Each row of a before or after table is a point. One or more steps were done to the points. Then noise was added and the rows were shuffled. The steps act on columns, c1 being the first. What was done? A step turns or swaps two columns, mirrors them in a line or flattens them onto one, adds a multiple of one to another, or multiplies or shifts one. Angles are multiples of 10 degrees, from the lower column toward the higher: turns from -170 to 170, lines from 10 to 170 but not 90. Use the fewest steps. Two steps may share a column if one is a turn and the other turns, adds or multiplies; they go together, in the order done. Otherwise the lowest column goes first.
In the rows, zero is written as 128.

Before:
[[ 85 162]
 [110 162]
 [ 70 115]
 [137  90]
 [135 163]
 [179 118]
 [ 96 198]
 [127 107]
 [131 144]
 [145 115]
 [135 142]
 [157 146]]
After, 12 rows:
[[109 125]
 [149 179]
 [180 149]
 [129  92]
 [137 120]
 [ 97  91]
 [145 123]
 [206 124]
 [110 138]
 [154 100]
 [169 128]
 [ 91 135]]
Steps: turn c1 and c2 by -120 degrees

Before, 9 rows:
[[184 100 192  87 114 152]
 [ 85 142 107 121 164 146]
 [ 91 166 146 146 147 135]
 [172  82 204  98 116 102]
 [122 139 157  95 120  82]
 [115 160 149 121 172 108]
 [132 100 154 124 184 179]
 [115 137 124 150 142 112]
 [135 160 121 128 152 113]]
After, 9 rows:
[[126 102 144 127 119 100]
 [ 91  91 125 127 175 127]
 [126 108 105 126 153 137]
 [191 110 197 125 113 171]
 [111 123 120 129 144 133]
 [104 133 166 127 184 199]
 [ 83  87 118 124 146 154]
 [ 68 132 104 128 164 164]
 [179 115 217 129 111 123]]
Steps: add -0.5 times c5 to c1; mirror c2 and c3 in the line at 110 degrees; multiply c4 by 0; shift c6 by 20

Before:
[[ 87 116 181 122 163 115  99 100 132 126 133]
 [165 117 100 167 138 120 116 150 144 110 138]
 [156  84 152 137 147 122 107 169 165 164 115]
 [134 133  94 160 169  82  90 134 128 166 157]
 [130 148 129 175 110 125 145 128 151 152 141]
 [161 153 143 135 141  94 121 146  92  79 169]
 [ 91 120 110 108 112 140 167 139 193 189 145]
 [132 172 128 159 156 130 106 148 163 144 129]]
After:
[[123 134  94 159  41  66  87 134 125 167 156]
 [192 119 110 109 100  57 168 140  68 189 147]
 [104 118  98 169 129 146 117 151  78 110 138]
 [167 116 180 121 101 107  99 101 153 127 133]
 [ 82 152 144 135 128 196 123 146 153  79 168]
 [141 172 129 159 103  81 106 150  77 145 128]
 [122  83 152 139  85  67 107 168  52 165 114]
 [139 147 128 176 116 113 144 130  95 153 140]]
Steps: turn c1 and c9 by -150 degrees; multiply c9 by 1.6; add 1.5 times c10 to c5; turn c5 and c6 by -120 degrees

Before:
[[156 134 101 125 157 149 167 103 143 133  70 109 124 117 159  90 123 121]
 [ 93  93 121 156 105 142 113 128 143 165 151 166 126 147 106 142 138 162]
 [130 116 142 139 115 117 125 170 142 166 156 187 148 120 111 142 148 161]
 [174 134  98 122 121 146 174  83 152 117 119 135  92 117 168  92 107 112]
 [149 105 129 138 102 189 153 160 178 132 159 110 103 127 129  89 101 142]
 [ 82 193 117  87 157 158  85 154 102 118 147 152  32  94 156 187 185 164]
 [145 135 119 126 172 104 174 115 112  85  95 125 105 122 143  87 104  93]
 [105 122 157 147 138  86 104 149 126 179 151 155 135 118 106 167 163  93]]
After (8 x 18):
[[150 107 149 139  89  92 152  76 183 135 102 106 104 124 128  84 136 180]
 [150 134 109 128 140 128 177 160 171  80 155 124 101 125 143  91  83  91]
 [ 80 193 149  87 194 140  87  75  19 120 118 153  33  96 159 180 139 130]
 [123 112 141 141 135 164 123 100  90 162  95 184 143 115 110 124 157 157]
 [ 91  98 149 158 122 120 112 113  90 164 113 165 123 147 107 145 151 162]
 [160 135 110 128 145  88 167 141 160 135 188 110 125 119 158 101 102 137]
 [178 131 141 121 104  85 171 157 195 116 151 138  93 111 167 111 121 139]
 [114 120 113 151 156 177 108 131 194 181  96 155 136 116 108 157 146 109]]
Steps: turn c3 and c11 by -140 degrees; turn c5 and c17 by -50 degrees; turn c8 and c16 by -20 degrees; turn c6 and c8 by -140 degrees; turn c9 and c18 by 50 degrees; multiply c9 by 2.5

Before (13 x 48):
[[161 114 133 132  91 134 119 127 122 148 121 161 109  75  81 178 149 104
  164 146 166 111 138 135 122  77 101 144 120 109 130  93  83  96  93 172
   90 159  89  99 112 137  97 103 184 149 129 105]
 [139 179 168 157 115 152 145 104  81  97 145 181  96  78 171 172  86 168
  141 107  73 192  85  93 135 109  95 127 118 151 103 147  93 124 100 110
  127  74 105 120 157 169 171 136 141 106 127  96]
 [109 119 101 105 174 147  93 162  98 120 163 107 132 159 121 126 102 155
  186  97 165 125 156 152 118  95  91  94  79 109 174 171 122 155 177 156
  121 118 123 150 136 121 162 120 138 112  88 140]
 [153 140 161  81 126 105  68 107 162 111 174 132 131 142 116 128 109 120
  132 128 120 107 163 127 177 127 102 156 145 126 144 108  68 137 154  91
   93 111 109 151 148 136 103 148 177 171 126 142]
 [123 146  92  95 127  65 124 124 160 112 135 157  77 161  83 130 136 154
  193  72 104 128  76 121 130 146 136  96 128 112  89 123 107 149 172  83
   87  87 176 117 134 119 105  77 142 160  96  76]
 [109 104  97 111 117 144 130 130 126 167 195 103  93 145 177 102 124  99
  165 169  68  93  70 176 117 109 146 162 158 160 118  91 148 128 130 155
  112  69  99 144  91 186 166 151 132 163  94  94]
 [169 111 146 120 141 125  85 110  84 137 121 151  89 101 144  80  91 105
  109 122  95 158 106 133 135 117 117 175  78 132 127  83 142 153 142 161
  122 105 184  99 141 186 130  77 117 161 136 133]
 [137 142  79 129 137 142  73 100 164  98 108 190  87 153 126 106  84  93
  178 116 122  98  96 154 124  76  87 153 153 103 124 159 113 147  78 105
  178 120 159 154 152 152 146 146 156 153 172 117]
 [ 93 172 120  67 143 137 121 172 165 165 143 122 123 137 179 178 141  77
  150 129 120 154 165 103 149 126  90 116  71 175 148 108 109 117 178 134
  114  96 128  68 152 196 153 155 112 137  95 115]
 [ 93  98 133  90 169  83  63 115  94 172 100 141 141 103 128 107 106  83
  163  98 120 185 111  96 138  92 114 155  74 184 136 113 155 119 109 129
  166  99 126 105 117 180 106 158 119 110 146  98]
 [161 195  81 109  77  97 129  84  90 172 107 163 117 170  93 108 147 131
  137 158 144 111 167 120 189 106  93  90 158 137 169 122  63 163 118 139
  158 161 148  95 128 172  91 118 106  82 137 142]
 [165 132 120 128 107  79  93 145 168 129 169 193  77 122 171 164 135 161
  135  83 117 107  92 122 165 131 167 173  75 169 161 133  69 167 178 177
  153 136 138 105 173 113  78 153 161 105 122  76]
 [156 122 117 120  93 104  95 143 135 118 132 139 119 175 106  81  64 113
  103 119  96 160 125 119 140  86  70 110 114 158 128 141 142 158  88 131
   95 122 137 134  74 159 102  63 106 165 136 152]]
After, 13 rows:
[[139 142 141 157 115 152 187 106  83  97 145 181  93  47 170 172  86 166
  143 111  89 192  96  93 133 108  96 123 117 152 101 144 136 127 101 113
  131  74 128 120 153 171 172 138 139  94 128  97]
 [161 133 107 108  79  96 112  84  92 171 110 163 118 197  91 103 147 133
  136 161 175 109  90 124 187 105  93  91 159 138 170 121 134 164 119 136
  158 163 129  94 130 173  89 119 105 174 138 141]
 [165 101  96 132 104  81 121 145 168 129 169 192  75 119 170 165 132 160
  133  83 111 106 102 121 164 132 169 175  73 167 163 134 105 166 174 177
  153 139 127 105 174 115  82 151 161  98 119  76]
 [155 107 106  82 125 107 107 107 162 110 178 135 130 152 117 128 109 122
  130 129  67 108 177 127 175 127 102 157 146 124 145 108 111 135 155  92
   97 112 125 150 150 138 101 146 180 155 127 140]
 [170 127  98 124 140 129 135 109  86 137 120 151  87  83 142  77  94 105
  110 120  84 157 155 130 139 118 120 177  80 131 129  83 125 151 140 161
  121 107 133 102 142 182 131  77 115 103 135 133]
 [104 123  88 112 120 144 180 131 124 170 195  99  89 155 177 102 124  96
  163 166 132  93 152 176 116 107 144 158 160 160 117  91 125 130 130 153
  112  71 128 146  88 186 170 149 133  64  95  94]
 [157 132  86 118  95 103 139 143 136 118 134 137 120 202 106  81  65 113
  105 120 110 158 168 119 141  85  74 110 114 158 129 144 131 154  87 132
   95 122 127 134  72 160 101  63 108 117 134 153]
 [134 130  58 132 138 142 106 101 164  95 107 191  85 169 125 106  85  92
  179 118 130  99 148 154 123  77  85 154 156 103 123 158 129 143  76 104
  178 120 127 154 154 151 143 148 155  95 175 116]
 [110 117 101 101 173 147  76 163  97 121 166 105 132 177 125 122 102 156
  183  92 142 127 117 152 116  93  91  93  80 110 176 173 121 155 176 157
  124 117 131 148 135 119 163 124 136 157  87 139]
 [ 95 145 115  66 142 135 131 172 165 165 147 122 121 142 180 179 139  77
  151 129 126 154 143 107 150 125  89 116  71 173 149 109 141 117 175 134
  115  94 131  68 154 195 152 157 109 163  97 119]
 [119 126  93  95 124  63 146 122 162 115 138 160  79 179  84 131 137 153
  191  72 145 128 147 120 130 146 135  94 125 112  87 122 127 149 172  82
   86  90 127 118 134 117 106  78 144  74  97  78]
 [160 100 139 132  90 137  89 127 121 150 118 160 108  42  79 178 147 107
  164 150 131 110 152 134 123  76 102 144 120 108 129  91 103  96  89 174
   90 160 128  99 112 138  98 106 184 132 130 104]
 [ 96 125  86  89 172  84 101 119  98 175  99 139 138  87 128 107 104  84
  164  97  85 185 106  95 139  92 113 153  76 186 135 111 123 118 107 128
  165  96 130 103 118 182 103 161 121 118 147  98]]
Steps: flatten c2 and c33 onto the line at 40 degrees; turn c7 and c21 by 60 degrees; turn c3 and c21 by -50 degrees; multiply c14 by 1.6; mirror c23 and c46 in the line at 40 degrees; multiply c39 by 0

Before:
[[154  87 110 151  72 138 121 102  98 154 143 147 117 143 124 127 100 165
  145 159 110 135 125 133 149 157  73 130 146 130 106 128 194 155 146  99
  132 137 176 122 142 175 138 134 138 139 154  86 137 195  96 105 140  81
  179 151 100  94 149 150 104 162 137 151]
 [123 158  87 105 135 148 116 133 111 171  80 148 110 125  96 160 146 154
   85 115 111  92 130 146 123  63 167 179 121 136 200 179 114  76  85 136
  108 150 110 157 136 157 166  79 127 109 143 191 115 124 168 130 169 117
  135 162 106  97 114 142  79 150 139 110]
 [125 132 182 157 156  76 134 128 144 138 103 144 115 137 126 126 135 111
  187 147  70  99 133 122  89 143 156 149  82 152 142 127 152 135 151 129
  135 141 152 127 119 150 183 156 161 148 149  87 168 117 106 181 114 129
  110 110 113  65 120 146 117  95 131 135]
 [138 131 161 136 115 128 176 167 100 145 127 126  88 186 179 121 108  90
  120 136  87 142 123 135 129 138 120 171  98 130 109 140 131  95 114 121
   94 119 183  95  96 160 119 119 123 154 111 113 123 140  92 125 134 156
  148 163 195  92 116 144 122 191 138 129]
 [180 138  90 134 122 161 143 154  94 118 137 161 103 114 167  80 161  98
  165 148 159 134 180 152 130  84 178 193 145 153 128 116 178 112  88 152
  127 133 171 154 111 149  94 125 104  43 140 109 143 106 170 109 130 140
  146 130 163 149 151 126  82 156 160 113]
 [110 144  87 120 133 182 186 127 149 156 153  90 199 111 151 135 139 139
  163 130 106  99 139 141  88 143 102 175 118 144 152 142 152  98 122 112
   77  90 111 141 113 141 159 128 148 169 130 116 126  87 162 134 128 129
  184 141 140 116 143 148 134 119  95 163]
 [140 129 152 149 156 137 145  82 151 173 170 168 139 136 125 109  96  80
  142 131 155 140 133 110 148 161 131 154 104 103 154 117 143  92 133 127
  172 123 165 161 155  97 103 123 170  77 145 124 192 119 156  85 146 121
   61 137 101 172 140 106 105 196 175 141]
 [105 154 165 141 121 141 158 106 134 145 146 116 133 113 126 129 137 200
  111 143  84  91 165 114 127  61  92 134 118 142 114 129 141 117 146 132
  113 143  98  66 111 149 110 162 159 145 172 117 132 142 118 108 160 130
  137 116 131 132 163 146 182 141 172 134]
 [139 156 174 137 102 100  91 144  88 134 137 139 129 171 132 158 122 132
  110 102  91 140  49 112 133  85 173 151   7  80  95 117 113 195 101 137
  112 114 154 116  94  78 121 125 135 126 136 165 159 123 138 153 129 141
  115 143 130 163 109 136 137 140 167 129]
 [142 170 121 177  78 132 113 147 139 183 101 112  67 148 114 110 157 101
  119 198 151 108 121 119 101 189 123 168 108 153 147 120  84 106 139 104
  177 102 100 144 104 106  85 125 144 148  73 113  99 186  99 163 174 177
   83  97 131 104 115  94 149 142 153 167]
 [166  83 148 171 148  85 107 152 126 103 133 117 170 139 126  63 131 102
  134 157 166  98  94 143  90 159 131 123  50 112 166 113 153 109 118 173
  115 129  55 100 130 140 121 144 171  81 106 114 138 160 145 155 176 111
  129 142 131  85 127 156 153 168 196 112]
 [ 83 143 163 158 117 161 108  91 161  98 131  87 131 176 116  81 109 118
  170 122  94 141 174 165 128 163 123 128 123 179 177 166 174 132  97  91
  135 113 145 161 162 160 111 105 124 111 144 129  87  57 178 190 152 125
  107 134 150 125 145 130 115 181 125 149]
 [161 102 134 116 107 114 146 110 155 120 151 127 115 122 157 129 128 133
  143 132 132 183 151  97  62 150  98 216 130 178 144 161 148  86 170  81
  120  97 134  99 150 156 133 161 144 113 125 112 156  92 141  75 124  95
  134 124 167 104 136 147 110 164 138 160]]
After (13 x 64):
[[111 139  83 152 131 181  65 129 104 144 150  92 201 110 108 133 140 142
  162 132 126 100 138 143 101 143 102 176 118 146 154 142 152 140 123 110
   79  89 113 138 114 132 162 130 153 170 130 113 105  87 162 135 128 128
  185 141 141 117 142 150 135 120  92 164]
 [165 101 135 136 109 114  91 110 123 143 150 127 117 119 102 127 129 138
  143 131 144 184 149  96  84 149  96 214 130 177 145 163 147 163 167  79
  115  97 136  95 150 130 132 161 142 115 126 112 157  94 142  75 123  93
  135 127 171 108 135 149 108 167 135 161]
 [119 161  86 151 137 148 132 135 116 143  83 144 112 122 166 161 142 158
   88 114 124  91 127 143 126  61 170 179 121 136 199 174 112 180  86 137
  107 152 107 155 138 128 168  81 125 111 144 193  86 122 167 133 168 120
  136 165 103  92 112 143  80 149 141 111]
 [140 172 120  81  76 135 126 147 145 141 100 115  65 146 126 106 159 100
  121 201 106 110 119 121 109 187 120 172 109 155 147 118  82 150 136 108
  177 105  99 147 101 130  86 124 141 150  73 111  70 188 103 163 175 177
   83  98 133 102 117  98 148 143 156 162]
 [ 87 140 166 133 117 159 122  88 164  78 132  82 131 176 126  82 108 119
  174 122  83 142 178 165 126 162 126 129 124 180 175 165 173 129  97  92
  134 115 143 157 161 128 106 107 125 112 142 127 125  54 176 195 150 124
  107 134 150 129 143 132 115 181 126 148]
 [180 138  91 109 116 157 136 150  88 132 140 158 104 121  93  81 159 102
  166 148 150 134 178 157 133  86 177 192 146 151 130 117 176 137  87 153
  129 128 170 152 111 127  97 124 102  43 139 109 149 106 169 110 130 141
  145 124 164 146 149 125  81 156 163 110]
 [155  89 109 130  72 136 158 101 116 149 143 146 115 141 123 127 100 165
  145 160 101 131 122 129 146 154  71 132 146 129 103 124 198 108 148 101
  134 134 176 121 141 126 140 132 141 139 152  87 114 199  96 108 140  78
  179 150 103  95 147 150 108 161 140 154]
 [140 153 174 154 101  99 199 142 134 154 133 140 131 176 121 162 121 130
  110  99 100 137  49 115 127  83 173 155  11  79  94 112 110  76  99 139
  113 110 155 114  94 127 123 124 138 124 134 165 143 125 141 151 127 139
  112 144 127 164 112 132 134 141 165 126]
 [145 128 149  95 154 137  87  86 128 209 169 168 142 131 123 110  96  77
  139 128 131 141 132 113 139 159 132 148 106 103 155 116 142 156 132 128
  178 124 170 161 154 129 102 128 165  83 142 127 134 120 162  86 146 119
   62 136 103 175 142 105 107 196 177 143]
 [125 138 185 158 155  73 116 129 138 164 100 144 114 136 122 131 133 110
  186 145  66  97 128 119  96 142 154 153  81 152 142 123 153 116 149 130
  139 140 154 128 119 125 182 159 160 147 148  85 147 115 105 181 117 129
  110 111 114  69 123 144 117  98 132 138]
 [169  78 153  70 145  83 138 152 135 120 128 117 170 137 115  65 136 103
  134 155 124  98  93 142 100 155 130 126  51 112 164 115 156 155 115 175
  118 129  57 100 132 128 123 145 171  80 107 112 153 162 149 158 176 112
  132 143 127  85 127 157 155 167 202 112]
 [141 130 162 167 112 125 104 167  66 134 127 127  89 183  77 120 104  87
  121 134 111 144 123 137 132 136 121 171  96 130 110 142 132 144 112 123
   93 121 185  98  95 126 118 118 121 153 111 112 110 140  92 126 135 155
  144 159 190  93 116 146 121 194 135 125]
 [109 157 162 152 119 140  98 112 113 145 145 120 132 110 126 129 135 193
  111 143  85  91 168 117 127  59  88 132 119 141 115 129 142 127 145 132
  112 142  97  62 113 128 109 161 159 146 172 118 121 143 121 109 162 129
  138 118 129 131 165 143 180 143 172 137]]
Steps: turn c4 and c15 by -160 degrees; turn c4 and c21 by 50 degrees; turn c7 and c34 by -160 degrees; turn c7 and c9 by 40 degrees; turn c10 and c49 by -50 degrees; multiply c25 by 0.7; multiply c42 by 0
